Each row of a before or after table is a point. The points were changed in one or more steps. Then noise was added and the rows were shuffled. The steps act on columns, c1 being the first. Name the steps. A step turns or swaps two columns, mirrors them in a line or flattens them onto one, adds a multiple of one to another, or multiplies or shifts one. Angles are multiples of 10 degrees, from the lower column toward the higher: turns from -170 to 170, lines from 10 to 170 but not 90. Use the fewest steps. Two steps may share a column if one is a turn and the other turns, adds or multiplies; they go together, in the order done. Otherwise the lowest column goes first.

Before, 12 rows:
-1.5  -1.0  -1.6
0.9  1.9  0.8
-1.7  4.0  -0.6
-2.4  -0.3  -3.5
5.9  -0.2  3.8
2.7  3.1  5.7
-2.6  1.8  -0.7
-0.5  3.1  4.9
-0.8  3.8  0.0
1.3  -2.8  2.9
3.6  1.3  3.0
-3.1  3.0  -0.3
After (12 x 3):
-1.7  -2.3  -1.3
1.1  4.5  1.0
5.8  -0.7  3.7
1.2  -7.4  2.9
3.6  3.2  3.2
-2.0  10.1  -0.4
-2.9  7.4  -0.3
-2.8  4.6  -0.5
2.8  7.9  5.8
-0.9  9.5  -0.1
-2.7  -0.9  -3.5
-0.7  7.7  4.8
Steps: multiply c2 by 2.5

Before, 14 rows:
2.1  -3.7  0.0  -4.5  -3.1  -7.0  -3.1  0.6  10.1
1.1  1.5  2.3  5.1  -1.0  2.4  -0.1  -3.9  -0.5
-2.7  -3.3  1.8  -7.0  0.8  -5.2  -8.1  -0.5  7.0
1.3  -2.7  3.8  4.1  3.7  5.3  1.8  -3.2  -1.3
0.2  0.3  3.2  4.1  3.9  0.9  2.7  4.4  -2.1
-2.4  1.5  3.8  -2.1  -0.3  4.1  3.6  -1.2  2.4
-4.6  -10.0  1.7  -3.9  -4.6  -4.5  -2.1  1.6  6.4
2.5  0.7  -1.8  1.8  2.6  4.2  -2.6  1.4  0.6
-1.7  -3.8  0.4  -1.8  4.1  -1.0  4.8  -6.1  2.5
-7.5  -5.8  -4.3  -2.9  -3.6  -5.8  -2.3  2.1  3.9
4.0  3.5  2.7  3.5  3.5  0.5  0.2  0.0  -1.1
6.6  -0.7  -2.0  -3.0  -1.6  0.5  -3.3  5.1  -2.2
1.1  -1.4  2.3  4.2  4.7  5.7  1.3  -0.1  1.3
2.1  1.0  -2.6  4.0  1.4  4.0  1.2  4.6  2.1
After (14 x 9):
2.1  0.9  4.6  4.0  1.3  4.1  1.4  -2.6  1.8
0.2  0.3  4.5  4.1  4.1  1.0  2.6  3.3  -2.8
6.8  -0.7  5.0  -3.3  -1.5  0.4  -3.2  -1.9  -1.4
0.9  1.4  -3.9  5.3  -1.1  2.4  0.2  2.6  -0.3
-2.3  1.5  -1.2  -2.0  -0.4  4.0  3.6  3.9  1.4
-1.7  -3.7  -6.1  -2.0  4.1  -1.0  4.6  0.5  1.1
3.8  3.5  -0.1  3.7  3.2  0.4  0.2  2.9  -1.1
2.4  0.6  1.5  2.1  2.4  4.1  -3.0  -2.0  1.3
-7.5  -5.6  1.9  -2.9  -3.7  -5.8  -2.3  -4.1  4.7
0.8  -1.5  0.0  4.4  4.6  5.7  1.3  2.3  1.0
-4.5  -10.2  1.7  -3.8  -4.6  -4.4  -2.1  1.6  7.1
2.2  -3.7  0.6  -4.6  -3.0  -6.8  -3.1  0.5  11.0
-2.6  -3.3  -0.4  -7.0  0.7  -5.3  -8.2  1.9  9.2
1.5  -2.9  -3.2  4.1  3.7  5.1  1.8  3.9  -1.8
Steps: swap c3 and c8; add -0.3 times c7 to c9

Before, 9 rows:
1.7  -0.2  2.6  -3.3  4.3  -2.1  -6.9  -2.5  2.8  6.4  -0.7  0.9  -0.8  -1.9
-1.4  -0.9  2.2  -0.6  6.2  -4.8  2.4  -3.9  2.4  0.5  3.0  -3.0  4.0  1.7
-0.5  -3.5  -6.5  -1.2  2.1  -4.9  1.2  1.4  -4.8  -5.8  7.6  -3.5  0.6  -9.4
2.6  -1.1  -0.9  1.2  -4.2  2.8  2.7  -3.0  0.5  2.2  -1.3  -5.7  -3.7  -0.5
-3.4  9.3  -2.5  1.1  -1.8  -5.3  -3.3  1.7  -2.0  1.3  3.7  -0.6  -2.1  -3.9
5.4  1.5  5.9  -2.8  -4.8  -4.9  1.1  -4.9  -6.8  -2.0  -3.7  1.8  1.0  0.6
1.8  1.2  -0.6  -6.0  -0.7  -2.1  5.2  3.2  -2.9  2.9  0.4  0.6  -4.2  -11.8
-4.4  -0.3  -2.2  3.6  -2.8  3.0  -2.0  -3.9  6.5  -0.3  -2.0  0.0  -4.7  0.2
0.6  8.4  2.3  1.8  -0.1  -0.7  -0.3  0.1  2.3  -4.1  3.9  4.3  1.5  -1.6
After (9 x 14):
-3.5  9.8  1.2  0.9  -1.5  -5.2  -3.4  1.8  -2.8  -1.4  -1.3  -0.8  -4.2  -3.8
2.7  -1.4  -0.7  1.2  -4.3  2.7  2.7  -3.0  -0.3  1.3  -3.5  -6.0  0.8  -1.6
-0.3  -4.0  2.1  -1.0  2.5  -4.8  1.1  1.5  -8.0  -10.7  2.0  -3.5  -7.3  -3.8
2.1  -0.1  -2.0  -3.3  4.2  -2.2  -7.1  -2.5  3.5  3.1  -0.7  1.0  0.4  -5.6
0.3  8.7  -1.5  1.7  0.1  -0.3  -0.4  0.1  2.3  -4.0  2.3  4.5  -3.9  1.3
-1.2  -1.0  -1.2  -1.0  5.9  -4.9  2.6  -4.0  3.1  1.5  4.4  -3.2  -2.1  0.7
5.1  1.7  8.7  -3.1  -4.9  -4.7  0.8  -4.7  3.3  -0.6  -0.2  1.6  4.1  2.3
-4.5  -0.5  -7.1  4.0  -3.0  2.9  -2.0  -3.6  0.1  -0.1  -5.3  0.0  1.2  0.5
1.5  1.4  2.3  -5.7  -0.7  -2.0  4.9  3.0  -1.8  -5.4  -4.1  0.3  -0.7  -10.8
Steps: turn c3 and c9 by 70 degrees; turn c10 and c14 by -40 degrees; turn c11 and c13 by -80 degrees

Before (13 x 24):
2.3  -2.4  1.0  4.5  0.5  4.8  3.4  -3.8  -0.4  4.9  2.5  3.4  1.6  -4.5  2.6  2.8  -2.0  4.3  -0.6  2.2  -1.2  2.0  -2.2  2.0
1.8  1.0  -4.0  0.2  -0.6  4.8  -3.8  14.6  -0.4  -1.9  -0.4  3.9  0.9  -3.6  2.2  3.5  2.8  -1.0  1.3  -1.9  -3.3  -4.2  0.6  2.8
-19.1  1.7  -3.2  5.7  -3.6  1.0  2.6  2.0  3.0  -2.1  -2.1  3.8  1.6  -0.1  2.5  3.3  0.5  -0.7  4.1  -2.3  6.7  1.2  -1.2  -1.6
-0.2  -2.2  2.9  6.0  -0.5  2.1  -1.7  -6.5  2.0  -1.6  2.7  1.1  3.2  1.2  0.6  1.4  8.6  -2.0  6.7  -3.0  1.0  3.3  -2.0  3.0
1.7  -2.0  -2.5  3.2  -2.5  2.1  -0.1  -5.5  0.3  -1.3  -0.1  3.3  3.0  -2.9  0.0  2.3  -1.2  5.8  -1.6  -4.5  1.8  1.8  2.2  -2.4
0.1  -2.2  -1.5  -2.8  7.7  2.4  -0.6  -2.3  2.7  5.9  0.3  10.9  0.7  1.9  -1.1  2.4  4.3  -1.6  -1.0  -2.1  -0.2  -1.8  -0.2  -0.7
1.0  -2.0  -0.3  4.3  -4.0  3.2  -7.8  -5.4  -0.6  0.2  0.4  3.2  9.7  -1.2  0.5  -0.1  2.8  4.6  -1.7  5.1  3.8  4.4  -2.2  0.3
1.5  1.5  -3.2  4.9  -1.7  4.8  1.7  -7.5  -0.1  1.4  2.1  1.1  -0.4  -6.0  2.5  3.5  3.9  -2.0  1.4  -4.2  -1.4  5.5  -0.1  -1.6
0.9  -2.0  1.5  6.0  3.0  3.4  2.2  0.6  2.8  -2.0  0.5  5.7  4.4  1.3  -0.5  0.1  2.8  -0.1  1.6  5.7  -3.2  2.9  10.8  -2.4
2.5  0.1  1.6  2.4  -3.5  -4.0  -10.4  2.2  -0.5  -2.1  2.0  1.1  -0.8  0.6  2.4  -2.4  -1.0  -0.1  -1.7  -3.2  -4.5  6.5  -2.2  2.7
-9.3  0.1  2.2  3.1  -3.2  -2.8  3.6  -4.5  -0.1  -2.8  3.3  2.2  1.2  -2.3  1.1  -7.9  3.8  -1.6  -1.2  -4.3  -0.6  1.1  -2.4  0.8
2.9  7.2  2.1  -5.9  0.3  0.2  1.4  3.9  3.4  -0.7  2.1  1.5  -0.4  1.4  0.5  -3.0  1.6  0.4  6.9  -0.6  0.3  4.6  5.9  -2.4
1.0  -1.4  3.2  6.0  3.2  1.4  2.7  -6.6  0.4  -0.9  -4.8  1.9  0.5  -0.7  2.8  -6.8  -1.8  0.8  -1.5  -1.7  -2.1  4.8  -1.5  -0.6
After:
3.1  6.9  5.4  -5.9  1.0  0.0  1.5  3.9  2.8  -0.5  2.0  1.6  -0.4  1.7  0.0  -2.8  1.3  0.7  6.6  -0.9  0.3  4.3  5.8  -2.5
-9.0  0.4  5.3  3.2  -3.1  -2.7  3.3  -4.8  -0.1  -2.9  3.4  2.4  1.1  -2.5  1.0  -7.9  3.8  -1.6  -1.5  -4.2  -0.4  0.0  -2.6  0.2
1.6  0.9  -10.1  0.0  -0.5  4.7  -4.3  14.4  -0.2  -2.6  -0.5  4.1  0.3  -3.8  2.6  3.5  2.8  -1.2  1.4  -1.9  -3.0  -5.0  0.5  3.0
-18.5  1.8  -7.6  5.8  -3.3  1.2  2.8  2.1  3.2  -2.1  -2.0  4.0  1.7  0.0  2.9  3.5  0.1  -1.0  4.3  -2.1  6.3  0.0  -1.6  -1.7
1.3  -1.1  8.1  5.8  3.0  1.6  2.7  -6.9  0.6  -0.9  -4.8  2.0  0.4  -0.5  2.7  -6.7  -2.0  0.4  -1.5  -1.6  -2.6  4.4  -1.6  -0.6
2.4  -2.0  2.3  4.9  0.5  5.1  3.5  -3.8  0.1  4.8  2.6  3.2  1.9  -4.4  2.8  2.7  -1.8  4.3  -0.8  1.4  -1.0  4.4  -2.5  1.7
1.4  -1.6  -0.8  4.7  -3.7  3.6  -7.9  -5.0  -0.6  0.0  0.2  3.1  10.3  -1.3  0.3  -0.4  3.1  5.0  -1.4  5.1  4.2  4.3  -2.4  0.2
1.3  -2.1  3.5  6.2  3.2  3.2  2.5  0.6  2.6  -1.9  0.5  5.9  4.2  1.2  -0.8  0.1  3.0  -0.4  1.7  5.8  -3.2  1.6  11.3  -2.5
2.5  0.1  4.2  2.5  -3.1  -4.1  -10.4  2.0  -0.4  -2.1  2.0  1.3  -1.0  0.3  3.0  -2.3  -1.5  0.1  -1.8  -3.3  -4.8  5.5  -2.6  1.9
-0.1  -2.2  7.3  6.1  -0.6  1.9  -1.7  -6.6  2.3  -1.2  2.4  0.8  3.3  1.2  1.0  1.5  8.8  -1.7  7.2  -3.1  1.1  2.5  -1.7  3.3
1.7  -2.1  -6.0  3.1  -2.4  2.4  0.0  -5.5  0.0  -1.3  0.3  3.6  2.9  -3.2  -0.3  2.3  -1.3  5.9  -1.5  -4.8  2.0  1.2  2.2  -2.6
0.0  -1.9  -3.6  -3.2  7.6  1.8  -1.0  -2.0  2.7  5.8  0.4  11.3  0.9  1.7  -1.2  2.8  3.4  -1.1  -1.3  -1.9  -0.6  1.1  -0.6  -1.0
1.2  1.0  -8.1  4.7  -1.5  5.5  1.7  -7.4  0.0  1.1  2.2  1.3  -0.3  -6.1  2.4  3.3  3.9  -2.2  2.1  -4.3  -1.8  6.3  -0.3  -1.6
Steps: multiply c3 by 2.5; add 0.5 times c10 to c22

Before (11 x 64):
-2.4  2.0  1.5  -1.7  -4.4  0.1  -0.2  2.9  -0.1  -6.0  -1.6  -0.5  -2.7  -5.3  2.7  -7.2  -1.1  2.1  -1.2  -2.9  2.7  2.7  0.9  3.7  6.2  -4.9  0.2  0.2  -1.1  1.8  -5.2  3.8  4.8  3.2  -3.8  -3.4  -2.1  2.3  4.4  -1.7  0.3  0.5  -7.3  0.8  4.9  -2.4  2.5  -3.2  -1.0  -0.7  1.6  -1.7  -1.4  4.3  -0.7  -1.7  4.6  0.4  3.6  -2.7  1.7  2.3  0.9  3.0
4.1  6.3  -2.8  -0.1  0.0  0.5  -9.0  -0.9  -4.0  2.9  6.8  5.1  0.3  2.3  3.2  2.4  1.6  -5.6  -5.1  5.4  5.1  1.4  3.4  -4.5  -1.4  -9.0  0.6  -1.5  -0.2  3.7  5.6  -4.8  -1.7  4.5  1.9  3.9  -8.6  -1.9  -5.1  -3.1  -5.1  4.3  0.4  -7.3  -3.9  5.2  0.3  4.4  5.6  -7.5  -4.1  0.3  -0.8  -1.7  -3.8  6.7  0.7  6.7  3.3  1.1  -2.0  -2.0  1.8  -7.6
-2.4  1.9  3.5  1.7  -5.6  1.1  0.5  2.7  3.4  -0.7  -2.9  -3.2  -5.2  -4.7  0.3  -3.6  1.3  3.4  -3.1  0.5  -2.1  1.3  -3.6  3.0  4.1  0.1  -1.0  5.2  -3.1  0.3  1.4  5.6  3.4  6.1  2.3  -3.7  0.0  3.8  1.7  -2.0  3.5  1.1  -3.5  3.3  5.5  -1.1  1.6  -1.8  0.2  4.7  5.5  1.4  -0.8  2.5  5.3  -1.0  0.3  -1.8  0.6  -0.8  1.4  6.0  2.2  4.5
2.9  1.8  4.7  -0.3  -4.6  -0.9  0.9  5.3  -2.1  -4.0  -0.5  -0.4  -3.6  -5.0  0.9  -1.2  -5.0  3.9  2.6  -2.6  -5.8  4.5  -4.6  2.7  2.2  -1.9  2.3  4.7  -3.6  -1.7  -2.1  3.6  6.6  3.8  -1.6  -3.1  2.1  1.0  3.9  0.2  -2.1  -0.5  -4.5  3.5  2.1  -3.0  -1.4  -0.1  6.5  2.6  6.6  -2.1  4.0  6.0  3.2  -1.2  -1.2  1.6  -2.5  -3.6  4.2  -1.4  0.7  -3.6
-0.9  10.8  -2.9  2.2  4.1  3.2  2.7  -0.1  -0.1  -5.5  -3.0  -3.1  4.9  -6.8  -1.4  -3.3  2.3  3.1  1.9  1.9  -4.8  1.4  -1.8  2.2  -0.8  -2.8  2.7  3.4  4.0  -1.8  2.3  -2.1  -2.4  -6.1  -1.0  3.7  1.1  -3.9  0.1  2.9  3.1  -3.3  -3.0  5.6  3.1  5.3  -3.7  -0.9  -0.7  1.9  0.8  6.9  -1.4  -3.3  -4.7  7.1  -3.0  -3.5  0.9  0.9  1.9  -7.3  -1.3  1.3
-4.8  3.8  3.8  -1.7  -2.0  -3.2  -1.1  0.3  1.9  -1.4  -3.8  0.0  -6.5  0.0  -2.6  -4.4  0.5  2.7  -1.6  2.5  -0.9  1.6  -2.1  2.0  5.5  -2.3  1.1  -2.0  0.3  0.0  -1.5  0.8  4.5  2.1  0.2  -3.4  -0.1  0.2  0.3  0.7  3.9  -2.6  -4.8  -1.7  4.4  -1.3  -1.4  -5.7  -0.6  -1.4  4.4  -2.4  -2.4  2.6  -0.4  3.8  0.6  -1.3  -3.4  -1.2  0.0  0.2  3.4  2.3
1.3  9.2  -7.4  -0.5  3.1  3.9  0.7  -1.4  -0.2  -2.5  -2.1  1.8  2.5  -1.9  3.0  -3.9  1.0  3.0  2.3  3.4  -2.9  -1.6  -0.5  2.8  -0.8  -0.8  -2.3  3.0  5.4  -1.0  4.5  0.2  -5.0  -5.6  -4.9  4.9  -4.3  -4.7  1.8  1.8  5.9  -5.8  1.6  -1.2  3.7  5.2  -6.7  0.4  0.1  0.1  4.6  10.0  5.4  -1.9  -9.2  8.1  -4.9  -4.5  -1.4  3.9  2.0  -5.0  0.1  1.8
0.8  2.9  0.1  -2.7  0.9  -4.5  -3.9  0.7  -4.2  4.8  3.2  6.7  -2.5  3.6  1.3  0.9  -0.6  -4.7  -2.1  4.6  6.6  -5.9  0.3  -0.2  5.7  -8.3  -0.7  -1.1  0.1  4.0  5.2  -3.4  1.5  2.8  1.7  -0.1  -8.6  -2.8  -5.5  -8.0  -0.9  6.7  -0.4  -4.9  -2.6  1.6  -0.8  -2.2  1.0  -6.5  -2.5  -0.8  -6.5  -3.5  -2.0  -3.9  -3.3  4.0  4.6  1.6  -0.4  0.6  2.3  -1.3
6.5  10.3  -6.3  4.4  4.9  4.5  -4.0  -1.3  -2.5  -3.8  7.1  6.3  7.5  -1.4  3.4  0.5  -3.1  -2.2  5.9  4.0  -4.3  5.9  0.3  -6.5  -1.6  -6.3  6.6  -0.5  6.3  5.5  3.2  -2.2  -3.0  0.1  3.0  1.0  -2.0  -3.4  -1.2  -1.9  -6.0  -2.2  3.2  -6.1  0.2  6.6  -1.7  5.7  4.0  -3.3  -2.2  7.3  4.1  -4.1  -4.1  4.4  -3.6  5.0  -1.6  5.3  4.0  -2.2  3.1  -4.5
-2.0  -0.1  6.2  0.1  -3.2  -0.6  4.7  5.6  2.2  -3.5  0.0  0.1  -3.0  -6.0  2.3  0.1  -2.5  2.0  2.3  -2.1  -2.6  4.4  -5.2  1.8  0.7  -2.0  0.0  2.0  -5.1  -4.1  0.0  6.1  6.8  -1.1  -2.2  -4.0  -0.1  0.6  2.7  1.2  -0.5  -4.0  -5.5  2.0  6.2  0.5  4.4  -1.3  2.0  -0.5  5.4  -2.7  2.0  2.4  4.4  2.0  1.8  -1.0  -0.1  -4.4  9.8  5.0  5.4  -2.9
-3.1  0.7  -0.8  -5.4  -2.1  -4.1  -4.1  -1.3  6.9  -0.1  0.6  3.8  -4.6  -0.4  -1.3  -2.1  4.6  -1.0  -3.0  -1.4  0.0  0.3  -0.9  4.2  8.3  0.5  0.1  -0.3  -3.8  2.8  1.4  1.2  2.5  6.7  -1.1  -2.0  0.4  0.1  0.7  -5.1  2.7  2.7  -5.4  1.5  2.8  -1.1  -0.3  -1.3  -1.7  -0.5  -0.4  -0.8  -2.7  4.7  2.7  -1.5  0.6  -2.8  5.2  -1.2  3.3  -1.0  2.3  -0.3
After:
-4.8  3.9  4.0  -1.8  -2.3  -3.0  0.2  0.4  5.6  -1.5  -3.9  0.0  -6.5  0.0  -2.7  -4.5  0.3  2.8  -1.7  2.4  -1.0  1.6  -2.1  1.8  5.6  -2.7  1.0  -2.0  0.7  0.0  -1.6  0.9  4.4  1.9  0.4  -3.4  -0.2  0.3  0.2  -0.6  3.9  -2.4  -4.5  -1.9  4.5  -1.2  -1.4  -5.4  -0.6  -1.3  4.4  -2.5  -2.6  2.5  -0.5  3.7  0.6  -1.4  -3.7  1.4  -0.4  0.4  3.5  2.4
-2.0  0.1  6.2  0.0  -3.1  -0.6  -4.3  5.6  6.1  -3.4  0.0  0.0  -3.1  -6.1  2.2  0.2  -2.6  2.0  2.3  -1.9  -2.8  4.3  -4.9  1.7  1.0  -1.9  -0.3  1.9  -5.2  -4.1  0.1  6.0  6.3  -1.4  -1.8  -3.9  -0.5  0.6  3.2  6.8  -0.5  -3.8  -5.4  2.0  6.3  0.5  4.2  -1.3  1.8  -0.4  5.3  -2.6  2.0  2.4  4.4  2.1  1.7  -1.1  -0.2  1.9  -7.3  4.7  5.3  -2.6
1.6  9.1  -7.6  -0.8  3.3  4.0  0.9  -1.2  -3.3  -3.0  -1.8  1.7  2.6  -2.2  2.8  -3.9  0.8  3.4  2.5  3.2  -2.8  -1.7  -0.5  3.0  -0.7  -1.0  -2.5  2.8  5.5  -0.8  4.5  0.4  -5.2  -5.8  -4.9  4.7  -4.3  -4.4  1.5  0.5  5.9  -5.9  1.7  -1.4  3.6  5.2  -6.4  0.5  0.5  0.1  4.6  9.9  5.7  -2.1  -9.0  8.2  -4.6  -4.3  -1.3  -3.3  -2.8  -5.0  0.2  1.7
3.7  6.4  -2.9  -0.3  0.0  0.7  5.9  -0.6  -6.1  3.0  7.1  5.5  0.5  2.2  3.0  2.8  1.8  -5.7  -5.0  5.6  5.4  1.5  3.4  -4.4  -1.3  -9.0  0.5  -1.2  0.0  3.9  5.6  -4.9  -1.4  4.5  2.3  4.0  -9.2  -1.9  -5.0  0.4  -5.2  4.5  0.6  -7.2  -3.8  5.1  0.7  4.3  5.7  -7.5  -4.2  0.1  -1.0  -1.7  -3.8  6.5  0.7  6.7  3.4  3.2  4.0  -2.1  1.9  -7.8
-2.0  2.2  1.7  -1.8  -4.2  -0.1  -0.9  3.0  6.1  -6.3  -2.0  -0.2  -2.9  -5.0  2.7  -7.1  -1.1  2.1  -1.3  -3.0  2.3  2.8  0.9  3.8  6.1  -5.1  0.5  0.3  -0.9  2.3  -5.3  3.5  5.3  3.1  -3.7  -3.5  -1.9  2.4  4.4  2.7  0.6  0.7  -7.4  1.0  5.0  -2.6  2.1  -3.1  -1.0  -0.6  1.6  -1.6  -1.3  4.2  -0.8  -1.7  4.6  0.4  3.6  2.5  0.2  2.2  0.8  3.2
3.2  1.7  4.5  -0.5  -4.8  -1.0  -1.7  5.4  7.2  -4.2  -0.3  -0.8  -3.5  -5.0  0.7  -1.3  -5.1  4.3  2.6  -2.7  -5.6  4.6  -4.7  2.6  2.0  -1.9  2.5  5.1  -3.3  -1.6  -2.4  3.8  6.4  3.4  -1.6  -3.1  2.0  1.1  3.9  3.3  -2.1  -0.5  -4.1  3.5  2.2  -3.3  -1.4  0.0  6.4  2.5  6.3  -2.6  3.9  6.5  3.3  -1.1  -1.1  1.5  -2.8  3.1  -2.7  -1.1  0.4  -3.8
6.4  9.8  -6.6  4.3  4.8  4.4  4.5  -1.2  -8.9  -3.7  6.9  6.2  7.7  -1.8  3.4  0.7  -3.3  -2.4  6.0  3.5  -4.5  5.5  0.3  -6.4  -1.7  -6.1  6.7  -0.4  6.2  5.8  3.1  -2.6  -3.0  0.2  2.9  0.8  -2.1  -3.3  -1.1  4.7  -6.2  -2.5  2.9  -6.0  0.3  6.7  -1.6  5.9  3.9  -3.5  -2.3  7.3  4.0  -3.9  -3.9  4.2  -3.7  4.6  -1.4  -2.7  -0.9  -2.5  3.5  -4.9
-3.3  0.8  -0.7  -5.1  -2.2  -3.9  2.1  -1.5  13.9  0.2  0.7  4.0  -4.3  0.0  -1.4  -2.1  4.7  -1.0  -3.0  -1.8  0.1  0.5  -1.3  4.6  8.1  0.6  -0.1  -0.7  -4.1  2.7  1.2  1.2  2.2  6.5  -1.2  -2.2  0.5  0.5  0.5  5.8  2.9  3.0  -5.0  1.9  3.0  -0.9  -0.1  -1.0  -1.5  -0.4  -0.5  -0.7  -2.9  4.4  2.4  -1.3  0.5  -2.8  5.1  3.0  1.7  -1.1  2.0  -0.6
0.6  2.6  0.8  -2.8  0.9  -4.7  3.2  0.2  -9.2  4.7  3.2  7.0  -2.3  3.7  1.3  1.0  -0.8  -4.4  -2.4  4.5  6.6  -6.2  -0.2  -0.2  6.1  -8.4  -0.3  -1.4  0.1  4.1  5.2  -3.1  1.7  2.8  1.9  -0.3  -8.6  -3.1  -5.7  4.9  -1.2  6.4  -0.5  -4.5  -2.8  1.9  -0.8  -2.1  1.0  -6.4  -2.5  -0.7  -6.8  -3.9  -1.8  -3.7  -3.1  4.0  4.3  0.4  6.5  0.3  2.4  -1.4
-1.1  10.6  -3.3  2.1  4.2  3.3  -1.2  -0.1  -4.7  -5.5  -2.9  -3.2  5.0  -6.8  -1.7  -3.7  2.2  2.8  2.1  1.9  -4.8  1.3  -1.9  2.3  -0.8  -2.7  2.6  3.1  4.2  -2.3  2.2  -2.0  -2.4  -6.2  -0.9  3.6  0.6  -4.2  0.0  -0.1  2.9  -3.2  -3.0  5.7  3.1  5.1  -3.5  -0.8  -0.9  2.1  0.8  6.7  -1.6  -3.5  -4.6  7.3  -3.3  -3.6  0.7  -2.3  -3.2  -7.1  -1.7  1.5
-2.7  2.2  3.4  1.8  -5.8  1.1  -0.4  2.8  7.2  -0.9  -2.9  -3.2  -5.3  -4.5  0.3  -3.4  1.1  3.7  -3.1  0.4  -2.1  1.8  -3.7  2.6  4.0  0.2  -1.3  5.2  -3.1  0.1  1.4  5.5  3.1  6.1  2.0  -3.4  0.3  3.7  1.7  2.1  3.5  1.0  -3.5  3.2  5.4  -1.3  1.4  -1.8  0.1  5.1  5.8  1.2  -1.0  2.6  5.0  -0.8  0.5  -1.3  0.7  0.5  0.5  6.3  2.1  4.2
Steps: turn c7 and c60 by -150 degrees; multiply c7 by 0.7; add 1.5 times c54 to c9; turn c40 and c61 by -130 degrees
